Each row of a before or after table is a point. One or more steps were done to the points. Then noise was added and the rows were shuffled. The steps act on how far a point lies along the listed directions, d1 being the first. What was done? A step turns or swaps two directions, mirrors them in a line or flattens them onto one, adds a multiple of one to another, or multiplies one. Angles are multiples of 10 degrees, from the lower direction toward the higher: turns from -170 to 170, lines from 10 to 170 but not 90. Use the fewest steps. Two steps may share a direction if one is a turn and the other turns, adds or multiplies; they go together, in the order done. Otherwise the lowest direction goes first.
(in the rows, 128 means zero)

Directions:
(1): [109 184]
(2): [ 72 109]
Before:
[[180 149]
 [151 147]
 [ 82  61]
 [ 86 125]
 [ 68 118]
 [144 162]
 [170 206]
 [105 107]
 [ 75 109]
 [ 74  85]
 [162 157]
 [101  78]
 [ 98  63]]
After:
[[188 170]
 [194 118]
 [166 193]
 [188 193]
 [182 128]
 [ 65  55]
 [ 67 117]
 [167 166]
 [156 152]
 [101  98]
 [165 119]
 [ 93 103]
 [109 117]]
Steps: turn d1 and d2 by 170 degrees

Directions:
(1): [ 78 189 191 118 133 113]
(2): [ 57 127  81 155  78 134]
(3): [136 122 134  45  69 139]
(4): [163 196  81 127 114  80]
(5): [157 108 174 175  66  93]
Before, 13 rows:
[[115 133 122 128 142 123]
 [172 158 150 137 186  87]
 [138  94 105 124  95 132]
 [163 149 108 124 183 123]
 [ 92 166  87 155 161 130]
 [176 157 179 154 141  96]
 [153 173 122 114 147 104]
 [119 128 128 157 154 145]
 [133 124 131 130 149 137]
 [169 139 101 128 163 108]
 [ 97 140 117 125 158 152]
 [107 130 118 169 152 141]
 [128 193 120  85 193 135]]
After:
[[133 106  92 137 141 148]
 [133 133 114 165 148 133]
 [135 126 104 187 127 131]
 [113 232 161  93 217 124]
 [158 164 101 122 172 100]
 [158 165  95 111 198 124]
 [129 218 119  83 248 104]
 [128 125 109 132 136 121]
 [142 185  99  93 174 119]
 [149 127  59 186 123 116]
 [131 130 126 126 157 136]
 [140  91 143 147  65 114]
 [144 170  64  65 217 157]]
Steps: add -1.5 times d2 to d1; turn d1 and d5 by -60 degrees; add -0.5 times d3 to d4

Directions:
(1): [176 142 185 152 201 160 101 128  80 176 168]
(2): [ 62  82 106 145 149 117 142 177  35 126 113]
(3): [114 117  84  64 124  76  68  96 111 168 190]
Before (14 x 11):
[[136 127 138 110 156 136 107 118 106 153 151]
 [ 78 105 100 113 111 111 140 140 121 107 105]
 [159 146 128 153 125 149 131 114 163 102 119]
 [120 127 152 163 179 148 133 152  51 155 143]
 [150 133 123 129 151 131  82 105 124 165 173]
 [114 127 136 147 100 126 174 127 174  90  71]
 [133 115 114 121 175  90 109 118  73 163 165]
 [ 82 107  53 100  95  89 138 129 136 116 116]
 [156 137 168 153 161 151 121 146 120 135 136]
 [191 151 145  97 121 147 110 108 186 165 154]
 [162 144 151 112 137 143 114 111 143 150 141]
 [180 140 185 145 175 168 105 128 115 150 149]
 [132 123 125 118 147 131  93 117 112 161 149]
 [129 132 136 100  94 115 115 109 167 121 116]]
After:
[[119 125 104 104  68 122 138 121 195  83  94]
 [106 121 101 113  92 106 130 137 160 101 118]
 [121 121 130 153 117 156 147 142 144 116  88]
 [139 138 127 168 104 156 150 129 178  99  94]
 [207 169 150 106  87 159 135 100 249 133 120]
 [138 130 131  90 150  91  83  88 126 172 173]
 [155 148 138 112 100 143 138 107 188 117 108]
 [163 147 107 112 116 120  96  87 175 121 154]
 [106 108 140 133 178 130 115 150  60 152 138]
 [108 110 121 177 137 123 189 162 105  92  73]
 [117 122 128 133 115 150 158 138 142 103  93]
 [ 44  96  78 136 101 107 166 169  78 101  94]
 [145 123 145 162 203 154 126 147  62 169 145]
 [170 150 177 115 129 139 101 102 160 146 135]]
Steps: turn d1 and d3 by -160 degrees; multiply d2 by 1.6
